Every row gives one point. Examples show where two turns around zero, p and q, send a point. Write where each new point lands after one turn and then the other. Backwards means that the second turn is done in reverse. Each puzzle has new turns, and all numbers are rounded.
(in the rows, 128 means zero)

Turn p:
[ 79 127] -> [140 176]
[166 134] -> [124  90]
[107 109] -> [115 153]
[160 143] -> [134  93]
Turn q:
[146  97] -> [ 94 116]
[113 175] -> [177 134]
[113  90] -> [ 94 150]
[140 150] -> [147 112]
Where do these land?
p, then q backwards: [121 127] -> [121 128]
p, then q: [168 129] -> [ 92 145]
q, then p: [153 109] -> [114 156]
p, then q: [133 156] -> [111 105]
q, then p: [ 65 119] -> [188 108]

Turn p:
[140 139 174] -> [129 148  84]
[114 142 126] -> [119 111 122]
[152 145 139] -> [151 130 107]
[106  86  73] -> [112 123 199]
Turn q:
[141 119 104] -> [131 111 151]
[116 209 146] -> [194 164  90]
[123  89 135] -> [ 89 119 131]
[144 101 144] -> [ 98 140 143]
[115 123 111] -> [129 106 124]
Where do these land?
p, then q backwards: [103 156 131] -> [ 98 107 117]
q, then p: [147  63  95] -> [ 64 167 119]
q, then p: [118 134 152] -> [133 102 134]
q, then p: [144 158 133] -> [157 124 109]

Turn p:
[123 151 162 142] -> [135 121 170 134]
[120  98 139  88] -> [163 105  98 136]
[107 131 157 162] -> [147 140 168 110]
[137 113 110 156] -> [112 142 123  97]
[113 177 112 110] -> [113 148 136 178]
[121  78  90 155] -> [129 158  92  78]
[174 148 127  83] -> [ 98  82 110 162]
Turn q:
[111 147 154 126] -> [ 99 141 145 133]
[166  74 135 130] -> [183 159 114 114]
[ 99 132 108 133] -> [124 103 136 152]
[135 184 132  98] -> [ 80 110 136  90]
[156 102  98 180] -> [162 129  69 150]
[101 128 141 100] -> [121 126 168 128]
Where do these land?
p, then q: [130 169 171  78] -> [155 178  91 166]
q, then p: [113 164 144 141] -> [153 162 139 133]
p, then q: [141  88 172 159] -> [157 148 162  81]
p, then q backwards: [116 112 102 122] -> [153 125 134 149]
p, then q: [117 116  81 143] -> [ 99  85 131 122]
p, then q backwards: [151 119  98 125] -> [145 159 127 144]

Turn p:
[ 86 100 115 144 147  98  65 120] -> [120 153 109 109  64 100 106 166]
[119  91  95 112 145  72 100 145] -> [153 168 114 151  76  88 123 129]
[108 114  58 131 149 136  96 155] -> [121 103 118 141  53  99 138 112]
[163 131 161  97 151 153 137 115] -> [117 135 110 159 157 176 136 131]
[177 160 161 134  81 174 137 144] -> [124  77 145 142 188 158  90 114]
[124 102 148 114 111 143 156 110] -> [135 129  96 115 166 128 142 126]
[127 163 157  98 121 156 158 158] -> [152 111 137 119 151 182 129  95]
[110 112 118 189 151  89 137 120] -> [134 140 160 114 111  86 156 176]
[139 156 133 135  99 155 136 134] -> [120  96 144 120 152 139 113 110]
[128 151 135 125 125 103 159  78] -> [103 169 148 111 162 124 147 120]
Turn q:
[145 174 139 135 103 106 135 131] -> [145  88 132 141 101 119 115 101]
[158 116 140 121 149 153  80 144] -> [147 141  73 116 132 131 113 158]
[119 114 186 124  89  49 140 135] -> [135  77 143  82 164 136 118  57]
[159  91  91 125 129 142 179 123] -> [130 154 149 182 174 113 136 134]
[123 101  95 152  79 127 154 172] -> [ 73 108 118 164 160  97 143 108]
[ 98 129  86 103 145 100 129 111] -> [124 161 165 105 115  93 143 123]
[119 160 170 109 149 144 110 130] -> [145 108 126  98 103 151 104 158]
[118 114 112 151 157 153 112 162] -> [ 89 157 100 132 125 129 109 150]
[ 98 136 127 177 160 167 116  76] -> [116 171 130 138  81 189 153 139]
[142 146 135  83 120 140 125  96] -> [176 114 144 121 122 122 146 154]
Where do these land?
q, then p: [124 161 139 120 129 109 155 132] -> [131 138 106 127 143 127 100 155]
p, then q: [ 98 153 156 174 145 128 104  97] -> [103  86 129  89 139 112 111 168]
q, then p: [121 102 141 120 134 150 152 101] -> [137 105 134 133 135 167 147 140]
q, then p backwards: [174 112 155 106 154 128 159 109] -> [154 131 178 122 110 105 144 163]
p, then q backwards: [ 92 138 102 127 137 161 125 178] -> [120 180 159 134  98 112 108 106]
q, then p: [155 113 155 177 159 112 157 130] -> [ 64 104 126 121 112 146 118 156]
q, then p: [128 168  72 116  64 121 111 124] -> [164 163 144 117 169  60 142 128]
p, then q backwards: [104 146  88 102 158 156 101 158] -> [111 182 139 175 112 121 109 111]
p, then q: [116 116 116 129 130  98 148 116] -> [144 115 153 132 119 118 110 110]
q, then p: [169  71 156 110  71 118  68 134] -> [110 147 115 191 104 101 205  97]
